Each row of a before or after table is a point. The points were changed in one or more steps. Then noise was added and the rows were shuffled. The steps act on columns, c1 being the first. Write out the steps. A step turns or swaps two columns, mirrors them in a line or flattens them onto one, adds a multiple of one to another, or multiplies or shifts one. Angles are multiples of 10 degrees, from the lower column toward the higher: turns from -170 to 170, lines from 10 to 170 but not 90. Use the fewest steps. Two steps may share a column if one is a turn and the other turns, adds or multiplies; they go together, in the order done. Otherwise the lowest column goes first.

Before (9 x 2):
[[ 72  19]
 [-21 -29]
 [ 12 -44]
 [-39  -3]
 [ 34 -27]
 [ 54 -13]
 [ 51 -11]
 [-47 -20]
 [ 36  -5]]
After (9 x 2):
[[ 20   6]
 [ 44  20]
 [ 42  13]
 [-49 -19]
 [-38 -12]
 [-28 -10]
 [ 76  25]
 [ 33  10]
 [  1  -2]]
Steps: flatten c1 and c2 onto the line at 20 degrees

Before (12 x 4):
[[ 11  14  47 -17]
 [  8  39 -55  25]
 [ 31  14   4 -11]
 [ 48  21 -27 -37]
 [  4 -54  30 -45]
 [  4  50 -25   9]
 [-11  65  70  46]
 [ 15  18  17  -8]
 [ 11  -7  11  14]
 [-20   8  11 -22]
 [-73   0  33  41]
 [  5   2  35 -49]]
After (12 x 4):
[[  5  60 -11 -45]
 [ 13  -2  25  -6]
 [  9  21  27 -48]
 [ 48 -34  -7 -35]
 [ 14  22  48 -16]
 [ 31  -7  12 -12]
 [-71  24  23  37]
 [  2 -54  14   7]
 [ 12   8   1  15]
 [-12  -7  95  45]
 [-19  -1  15 -23]
 [ 11 -67 -17  25]]
Steps: mirror c2 and c3 in the line at 70 degrees

Before, 10 rows:
[[ 44   2  -4   3  35 -59]
 [ 15 -13   9  -1  33 -40]
 [-35  -8 -63  29 -31  26]
 [-23  39 -31   0 -15 -48]
 [  8 -51  29 -41  20 -30]
 [  5  -3  -9  34 -46  -3]
 [ -2 -67  38   1  16 -58]
 [ 28 -41  41 -19  65 -39]
 [-63  21  -6  61 -23  42]
 [-17  12   1   7 -37  26]]
After:
[[-45  20 -16 -57 -22  42]
 [-24  -7  50 -48 -31  29]
 [  4  -4  -5 -36 -47  -2]
 [ 12 -14  -8   4  33 -40]
 [-11  12  -2  -7 -38  26]
 [ 32   3   1  -6  36 -59]
 [-17  39  28 -10 -16 -47]
 [  5 -51 -13  48  21 -31]
 [ 20 -41 -33  33  65 -39]
 [  0 -68 -36  12  16 -59]]
Steps: multiply c1 by 0.7; turn c3 and c4 by 160 degrees

Before (14 x 9):
[[-22   9 -26 -17  -1 -19  65   9  -2]
 [-12  -4   5 -25 -18 -24 -14   7 -12]
 [ 11 -13  11  10  12   9  44  -1   5]
 [ -4 -20  10 -20  -6 -27  30   8  -3]
 [ -1  -4  20  10 -20  40 -14  10  -1]
 [ 11   0  16  16  20  -1   9  -6  -1]
 [ 14   3 -25  15  13  -7 -16 -10 -10]
 [-21  40  15 -23  16 -26 -15  13 -13]
 [-32 -14 -17 -13  16 -15  14 -39 -17]
 [ -2   1  14 -95  -8 -10  -8 -12  -3]
 [ -4  -6 -24  -3 -60  -9  61  15  43]
 [  2   5 -36   4  -5  16  16 -33 -16]
 [ -5 -17  11   6   8  13  -1  11  53]
 [-21 -10  -2 -19  20  22  -3  17  -6]]
After (14 x 9):
[[  5  17  41   4   0  11   6 -34   6]
 [-21  55  22 -16  -2 -19  36   3  -8]
 [-18  13 -10 -22  11 -24 -39  13  17]
 [  8  23 -14   9   6  11  37   1   0]
 [-19  -8   5 -15  15  23   6  14   3]
 [ -5 -12 -29   6   5  12  13  12 -47]
 [ -4   9  -6 -19  -4 -29  36   6   9]
 [-33   3  23  -8  11 -16  21 -39  10]
 [ -4  43   9  -4 -39 -10  40  15 -48]
 [ -1  -2 -14 -99  -6 -10  -7 -11   5]
 [-13 -13  -2 -25 -14 -24  -4   5  11]
 [ -1 -13 -18  11 -12  40  -6  12   6]
 [  9  10 -16  13  13   1   6  -4   6]
 [ 15  -8  27  13   9  -4 -11 -13   2]]
Steps: turn c2 and c7 by -50 degrees; turn c3 and c9 by 160 degrees; multiply c5 by 0.7

Before:
[[ 59  -6 -14  -4   9 -33  37  18   6 -19 -29  24]
 [  3  41  56  63  23  -7 -42 -23  25 -35   5  59]
 [ -7   7 -16  13 -18 -37 -72 -10  12  39   6  58]
 [ 55  31  54 -48 -36 -51 -19 -27 -69 -24  30   0]
 [ 14  13  10  64  20   3 -75 -37  48 -11 -13  23]
 [ 23 -15 -25  50 -23 -31  36 -26 -66 -41  42 -14]
 [ 23 -17  33 -12 -26 -38 -40  33 -11 -29 -13  18]
 [ -2  -4 -11 -36 -10  38 -40  19  -4  37  11  45]
 [ 38 -19  74 -40  64   9   5  16 -27  48 -37  32]
 [ 57 -18  62  -3 -21 -12  25  -9  38  31 -10  41]
 [  8   6  44  -5  43 -31 -44  -6  51  13  16  28]
 [-11 -59 -28  -8  62 -13   4 -34  37 -10 -44  50]]
After, 12 rows:
[[ 59  -7 -29  -4   9 -33 -25 -18   5 -49 -29  24]
 [  3 -16  21   4  25  -7  66  44  -8 -65   4  59]
 [ 57  21 -44 -17 -22 -12  50  -4  30   1 -10  41]
 [ 36   5 -30   1  63   8  68 -24  -3  18 -37  32]
 [ -2  -9  41  -7  -9  37   4 -18  12   8  11  46]
 [ 54  -7   0  20 -37 -51  56  41 -31 -55  30   0]
 [ -8   0  72  -1 -18 -38  10  13   5   8   6  58]
 [  9   0  27 -24  44 -30  57   9  40 -17  16  27]
 [-10  66   5 -18  63 -13 -28 -12  31 -40 -44  49]
 [ 14  15  67  -4  20   3  36  37   9 -41 -13  22]
 [ 22  -8  26   3 -27 -38  45 -37  -2 -59 -13  19]
 [ 23  27 -25  40 -22 -31 -35  11 -70 -71  42 -14]]
Steps: turn c2 and c8 by 140 degrees; turn c3 and c7 by 110 degrees; flatten c4 and c9 onto the line at 120 degrees; shift c10 by -30

Before (11 x 14):
[[-30  18  32  -1 -28  33   4 -14 -16 -35 -24 -12  11  27]
 [-44  55   4  47  -5  -7 -33  -3  32 -60   0  14  -1  13]
 [ 39  40   6 -51 -21  -1  17  57  43  -4 -59  19   8 -29]
 [ -5  58   2 -48  -6 -31  43 -59   3  18   8  23  28 -29]
 [ 58  -9  -4  -3  37 -40   6  32  -7   3  40 -35  19  24]
 [ 23  29 -19  42 -67 -56  54  10 -27  -9  -1  16 -78  73]
 [ 42  41  18 -36 -54 -29  59  28 -12 -79  30  19  37  15]
 [ 10   0  26 -23 -11  -9  10  22  26 -15  -1  -2   8 -55]
 [  2  24  -8  -2  -8 -28   4 -46 -34  26 -30  -7  22 -41]
 [  8 -59  -3 -14 -27 -18  28 -29 -11 -30 -57   8  51   9]
 [ -4  -9   4  12 -13  -9 -23  17 -21  57  -4  25  20   3]]
After:
[[ 23  34 -18  22 -71 -58  31  17 -31 -40  -4  13 -74  34]
 [ 44 -20  19 -39 -60 -29  36  44 -10 -54  26  21  35  46]
 [-29   5  35  -5 -29  30 -13 -22 -19 -35 -21 -14   7  29]
 [ -1  13  -5 -17 -15 -33 -13 -76 -36  35 -31  -5  20 -32]
 [ -6   0   1  22  -8  -7 -47  30 -19  28  -6  28  19 -30]
 [  8 -48  -7  35  -4 -20  11 -46 -14 -20 -55   7  47  16]
 [ 39 -20   4 -54 -34   1  -3  92  45  13 -60  22   8 -10]
 [-42  69   4  -6 -23  -8 -52  -5  37 -42   3  13   3  37]
 [ -4  -5  -2 -73 -22 -30  20 -93   0  20   9  19  27 -19]
 [ 12 -18  25 -12 -12  -9  -8  37  26  14   0   1   6 -18]
 [ 56  -2  -4  -6  32 -44 -15  50 -11  -9  37 -35  20  10]]
Steps: turn c2 and c5 by -20 degrees; turn c2 and c4 by -50 degrees; shift c7 by -20; multiply c8 by 1.6; flatten c10 and c14 onto the line at 140 degrees

Before, 9 rows:
[[ 11  22 -60  18  21 -37   5 -12 -13  95  10 -19   7 -17 -10  14  16  21
   14  -2]
 [ 11  20  13 -16   9  10 -11  34 -13 -11   7   7 -31   7   2   4  14 -17
   12   6]
 [  7 -15  -4  -6  -3   1 -28 -10  -4   1   9   4  -6 -18  54  26   8 -20
    9  -4]
 [-55 -12 -53 -23  15  -9 -22   4   1   1   1 -18  11   7  11  -1  -1 -15
    1  17]
 [ 18 -10  18 -20  19  15  -1  -5  21  16  14   9   8 -13  -3  14   4  28
    4  26]
 [ 14 -12 -20 -17 -23   4  51 -12  24   4   3  10   0 -15  16  19  19  32
   -3  -4]
 [  7 -13  26  -2   7  10 -12   9 -19  14   2   5 -23  14   2 -10  18 -23
   -3   1]
 [ 10  -8  -6  11   9  11 -20  -7 -19  -8  -5   0 -10  -4   1  -6  22  10
   14   8]
 [ 11   8   7  52  14  -2 -10 -10  24  21   8 -26  11 -19  -7  -5  18 -12
  -11  11]]
After, 9 rows:
[[  8   8  27  -4   6  12 -11   6 -21  10   0   4  20  14   8  14  16 -24
   -4   5]
 [ 12  18 -20 -16 -23   5  51  -9  25   4   1   9  -6 -20  16 -13  20  32
   -3   3]
 [  2 -18  12 -15   8   7  -9  32 -10 -15   7   4  30  14  12 -14  14 -16
   10   9]
 [  5  21  -7  -7  -4  -2 -26  -7  -6   1   7   2 -14 -17  54 -19   7 -22
   11   0]
 [  2   4  -6   7  10  12 -18  -7 -19 -10  -5  -1  10  -8   5   6  18   9
   15   8]
 [ 11 -15 -60  18  19 -37   2  -9 -12  98  10 -16  -3 -19 -14 -21  15  18
   11   4]
 [ -5  16  16 -19  19  17  -2  -2  20  19  14   9  -9 -14  -7  -9   2  30
    5  19]
 [-51  12 -52 -26  16  -9 -20   3   2   3   0 -17 -17   5   7   5  -1 -15
   -3 -14]
 [  1 -10   6  49  16  -4 -11  -7  25  22  11 -29  -8 -19 -11   1  18 -13
  -11  11]]
Steps: turn c1 and c20 by 40 degrees; multiply c20 by 0.7; turn c2 and c16 by -160 degrees; turn c8 and c14 by 10 degrees; mirror c13 and c15 in the line at 100 degrees

Before, 10 rows:
[[ -5 -17  29 -51  20  49  47   1  35   8  -3  -5  62  34 -42 -20 -34  10
   33 -19 -40  64   8  13 -49  14 -27 -41 -23  14  35  86]
 [ 47 -33   3  59 -28 -10 -59  62  -7  18 -13 -15  -8  44   5   6 -16 -62
   -4  -9 -42  35  10  51  -2  15  13 -46  -6  51  22  17]
 [ -4 -24 -22  -2 -30 -11 -32  20  70 -15 -29 -44  13  24 -10 -41 -45 -23
    5  47 -10  -2 -53 -15 -10  43  -1  54  59  -9  15 -48]
 [ 53 -43 -21  43 -85  40  23   7 -38 -13 -43   1 -10  19   0  -5 -33 -19
    9 -41  47 -44  -5  32  34 -16 -10 -14 -10   0  17 -15]
 [-16 -40 -10 -65 -34  23  30 -13  25 -23  22  24  28  10  12 -35   2 -10
   10 -22  43 -14 -18  27   3  -4  20 -38  19  48  35  14]
 [-25 -38  27   4  -7 -52  19 -24 -21 -47   2  20  39 -33  76 -22  51   9
   35 -24  69  29  -3 -70 -66  29   3   9  50  14  60  62]
 [ 30  22   5  32  32  11  31  22 -32  21  25  -8  29  46  56 -17 -15 -32
  -36  29  -8   9 -34  32 -12  -5 -30 -12 -24  17 -50  -2]
 [ -2  41  16  50  32 -37 -18   9  45  25  39  28   6  16  66  27  14 -47
    4  10 -22   1  56  -3 -47 -12 -28  26  47 -47 -10  51]
 [-59 -38  43 -47  11 -52  -3   0   1  24  87  14  17  -1  30 -23 -21  13
  -18  -7  17   7   4   4  24   2  36   7  23 -47  56 -17]
 [ 64  60 -10  -6  -5  14 -25 -46  36 -39  52 -20  10  47  72  16  14  17
   24  55 -52  56 -37   7  -8  10 -19 -31  -3  44  12  17]]
After, 10 rows:
[[-11  28  25 -52  24  50  47  -1  34   4  -4  -3 -44  38 -45 -21 -31  11
  -57 -20 -40  65   8  14 -49  18 -19  40 -17  13  31  88]
 [ 45   2   2  58 -32  -7 -63  65  -7  15  -9 -17  12  42   3   8 -13 -58
    2 -11 -45  37  14  52   0  17  11  49 -34  51  18  16]
 [-24 -58  29   4 -10 -59  23 -20 -17 -47   0  26 -40 -31  72 -27  52  10
  -28 -20  68  30  -7 -72 -63  29   9   1 -23  13  61  61]
 [ -7 -78 -20   1 -23 -11 -36  22  67 -14 -32 -42  -7  26  -9 -40 -40 -22
  -14  46 -12   1 -49 -17  -7  46   2 -33   5  -6  14 -47]
 [ 36  28   4  29  33  11  30  26 -33  24  27  -5  33  48  53 -16 -19 -35
  -33  26 -12  16 -35  34 -13   0 -37  -2   8  18 -48  -6]
 [-16 -17  -9 -66 -36  22  23 -15  26 -27  22  23 -17  12  12 -32   5 -10
  -20 -20  42 -10 -17  37   5  -2  17  39 -40  52  35  11]
 [-61 -40  45 -43  10 -51  -4   3  -2  25  90   4  20  -1  34 -26 -21  14
  -24  -5  20  11   5   5  25   0  31  17 -10 -42  61 -17]
 [ -5 -15  14  53  35 -44 -24   8  43  25  42  29  -4  20  64  24  17 -39
   -9   7 -22   6  59  -6 -42 -21 -26 -71  -8 -50 -10  50]
 [ 61  52  -8  -7  -2  11 -23 -45  38 -40  50 -18 -31  49  73  13   9  11
   -5  55 -54  51 -36  13  -9  11 -21 -31 -25  43  10  13]
 [ 54 -15 -19  42 -85  42  23   4 -38 -15 -43   0  -8  23  -3  -6 -29 -20
   12 -42  46 -46  -9  28  34 -19  -9  43  -2   6  19 -15]]
Steps: turn c28 and c29 by 130 degrees; turn c2 and c28 by -50 degrees; mirror c13 and c19 in the line at 130 degrees

Before:
[[  0  -6  11   4  16   7   4  -3   9 -10   2   7   7  -6 -12  -3 -13  18
  -29 -19  16  24  35 -19  -1  -1   9  -2   6 -12  14   0 -11  -6   0  21
   26  -5  11 -13  -5   5  12 -24 -15  22 -19   6]
 [ -8 -15 -21  14 -15  17   0   1   1  -6  23   8 -22 -23  -6  -5  -4  -6
   10 -12  -9  26  -6   5 -33 -17  -2 -12  12   6   9   7   4   6 -10  -9
  -16  13  24  -4   7  21  -4  -9 -25   3  -9  11]
 [ -5   5  22  -6  14  14  -8  -2 -11  15   3  24  18 -12  -4   5  -7 -16
  -34  -1  26  30  14   7   7 -16  11  12  30  10  -3   3  17 -18  15   9
   -1 -13  11   0 -12 -16   3 -15  -6  -3 -15  -1]
 [ 16  -8  11   0  16   9  18 -16   7  -1  18   9   3   2  -4 -16 -31   4
  -17  -6  11  22   7 -15  -7 -14  19   1   2  -6  17  -3  13  -3  -1  25
    5 -15  14  -6 -20 -17  22 -13 -15  25  -5  23]
 [  3  -1   8 -17  14  11 -15   0  -6   4 -11  15  21  14  -2   9  -8 -16
  -13 -14  19  23  14 -24 -15 -23  18  13  30  -1  -3   2   8   8   8  22
   -2 -10  12  -4 -20  -2  16  -9 -20   6 -20  -5]
 [ -7 -16 -13  11  -5 -18  21 -17  -3 -26  -5 -20 -14 -29  -2  -9  11  10
   -7  21 -24  15  -4   0 -28  15  -2 -25 -10  18  -5  -8   1  14 -10  -9
   -8  14  -2  -9  15  17   3  12  -1  -5  -1   4]
 [-16  23  27 -12  17  16  -2  -6  -1  19 -15   6  12 -10  18  18 -13 -21
  -19  -6  17  27  11  -6  -1 -16   9  12   6  -7  -5   8  27 -15  12  20
   10 -11   0  17  -2   3  17  -1 -14  21 -16   1]
 [  1 -26 -13  -5  -9  -6  15  -4   4 -15   2 -23  -5 -11  10   3  -2   2
  -16   7  -6   2 -14   2 -18   8  -8 -16 -18  19  12 -10  -9  13  -7  -6
   -4  15  -4  15  38   6  -7 -13   5  -1   8  -2]
 [ -8  -2   2  -7 -14   0  -6 -22 -14  -4  -6  -1  18 -18  17  25  -6  13
  -17  12   8  -5  16  -5  15 -11  -6   8   1   3 -25   0  21  -5  11   5
   11   9 -16  33  -8  -1   6   2   7  -2   7 -16]
 [-20 -20  -6   3 -16 -14  21 -21   9 -25 -14 -24 -12 -19  26  10  13  19
   -7   4  -3  -6 -11   9  -3  33 -21   0  -8   8   8 -10   0   4 -10   4
   -4  -5   2  13   3   5  12  -2  21  -4  22 -10]
 [  2  12   7   2   6  15 -13   0 -11  10 -10   9  -9   8 -17   1 -21 -13
  -17   4  28  32  21 -14  10 -12   5  13   6  -2  -7  10  11  -5  12  22
   16 -19  11   2  -8 -20  13  -7 -21  14 -10 -19]
 [  5   6   3   0  10 -10   1 -37   5   3 -25   2   9  -6  17  28 -12   3
  -16  10  19   0  -5  13  -1  -2  -8  -8  -1   6 -11  20  25 -23   4   1
   -7   3  -3  19  -5  15   5  -9   4  -6   3 -28]
 [-21 -13  -5   4  -9 -22  21 -26 -18 -18 -21  -8  14 -17  19   0   3   7
   15  12   1  -4 -11  12 -16   9  -6   5 -14   7  -1   6  -2 -15  -4  -1
    6  11 -14  18  17   3  -9  -6   4 -11  17 -11]
 [ 18   6  -7  33  11   2   2   9   9   7  11   2 -16 -12  -5 -21   9  -2
    6 -17  -1  20 -15   5 -29  -4   6  -6  18  18 -20  -6  18  13 -21   3
    0  19  20   5   3  24 -17 -12 -13  13  -3  15]]
After (14 x 48):
[[-20 -12  -5   4  -7 -23  21 -26 -18  -6 -21   1  14 -17  18   0  -7   7
   16  12   2  -4 -11  12 -17 -10   1   5 -13   6  -1   7  -1 -14  -5   0
    5  10 -14  18  17   3 -17 -18   4 -12  16  -2]
 [ -8  -2   1  -8 -14   0  -4 -22 -13   3  -7   8  16 -18  17  25   2  12
  -16  12   8  -6  15  -4  15   8  16   9   1   2 -24   0  22  -4  11   6
   10   7 -16  33  -8  -2  20  -4   7  -2   7  -7]
 [  3 -27 -13  -5  -9  -7  13  -5   4 -14   2  -9  -3 -12  10   3  -7   2
  -14   7  -5   3 -13   4 -19 -10   5 -16 -17  18  12 -10 -10  13  -6  -6
   -2  16  -4  16  38   5  -6 -15   5  -1   7  10]
 [-17  23  28 -12  18  17  -4  -6  -1  -2 -15   2  11  -9  19  19   8 -21
  -19  -7  17  27  10  -6   1  21   0  12   6  -7  -4   8  27 -15  12  20
    9 -13   1  17  -1   4  50  20 -16  21 -16  -1]
 [-18 -21  -7   3 -16 -12  21 -20   9  -3 -15  -5 -12 -19  25   9  16  21
   -6   3  -3  -7 -11  11  -3 -37   4   1  -8   7   9  -8  -1   3 -10   3
   -4  -6   2  13   4   5 -14 -25  22  -4  21   6]
 [  6   4   3  -1   8 -10   0 -38   5 -10 -25  14  10  -7  17  27  -1   3
  -16  10  18   0  -5  13  -2  -2  13  -8  -1   5 -11  20  25 -21   4   2
   -6   2  -3  20  -5  16  33   2   2  -6   2 -18]
 [ 17   7  -6  34   9   3   2  11   9 -11  11  -6 -15 -13  -5 -22 -11  -2
    5 -18  -2  19 -14   5 -30   5  -6  -6  19  18 -19  -7  18  15 -21   3
    1  18  21   6   3  23 -40   7 -14  13  -3   9]
 [  0  -5  11   3  16   6   3  -3  11 -23   1   1   7  -6 -11  -4   4  19
  -28 -19  16  25  35 -20  -1   6 -12  -2   6 -11  13  -1 -10  -6   0  22
   25  -7   9 -13  -5   5  43 -10 -15  21 -19  -2]
 [ -8 -15 -21  15 -14  17   0   0   1  -8  25  -2 -21 -21  -6  -5  -5  -6
    9 -14 -10  26  -5   7 -34  14  16 -12  13   6  10   8   3   7 -12  -8
  -15  14  24  -4   7  21   4  -7 -23   3  -7   1]
 [  2  -1   7 -17  14  11 -15   0  -5  -9 -12   9  20  13  -4   9   9 -17
  -12 -15  19  24  15 -25 -13  28  -8  11  29   0  -4   1   7   8   8  21
   -2  -9  11  -4 -19  -2  36   5 -21   6 -19 -11]
 [ 18  -8  11   0  15   9  18 -16   7 -13  19  -7   3   3  -4 -17   3   4
  -16  -5  11  20   8 -15  -8  21 -15   2   4  -6  16  -3  13  -3   0  24
    6 -16  14  -5 -20 -18  95  -1 -16  25  -7  10]
 [ -7   5  21  -6  15  14  -9  -3 -11 -16   2  11  19 -12  -3   6  -1 -15
  -34  -1  25  31  14   6   7  18  -3  12  32  11  -2   4  17 -18  15   9
   -2 -12  11   0 -12 -17  20  15  -6  -3 -16 -13]
 [ -7 -14 -12  10  -5 -18  21 -17  -4  12  -5  -9 -13 -29  -2  -9   9  10
   -8  21 -23  14  -4   0 -28 -15  -9 -26 -10  17  -3  -9   2  16 -10  -9
   -9  14  -3 -10  15  17 -21 -26   0  -6  -2  12]
 [  2  12   6   1   7  15 -14   0 -10  -6  -9  14  -9   6 -17   0   0 -14
  -17   3  28  33  21 -15   9  13   2  12   7  -2  -8   8  11  -5  13  23
   16 -17  10   2  -8 -21  63  10 -21  14 -10 -15]]
Steps: swap c10 and c44; flatten c12 and c48 onto the line at 130 degrees; turn c17 and c43 by -60 degrees; multiply c43 by 2.5; turn c26 and c27 by -150 degrees; multiply c27 by 1.6
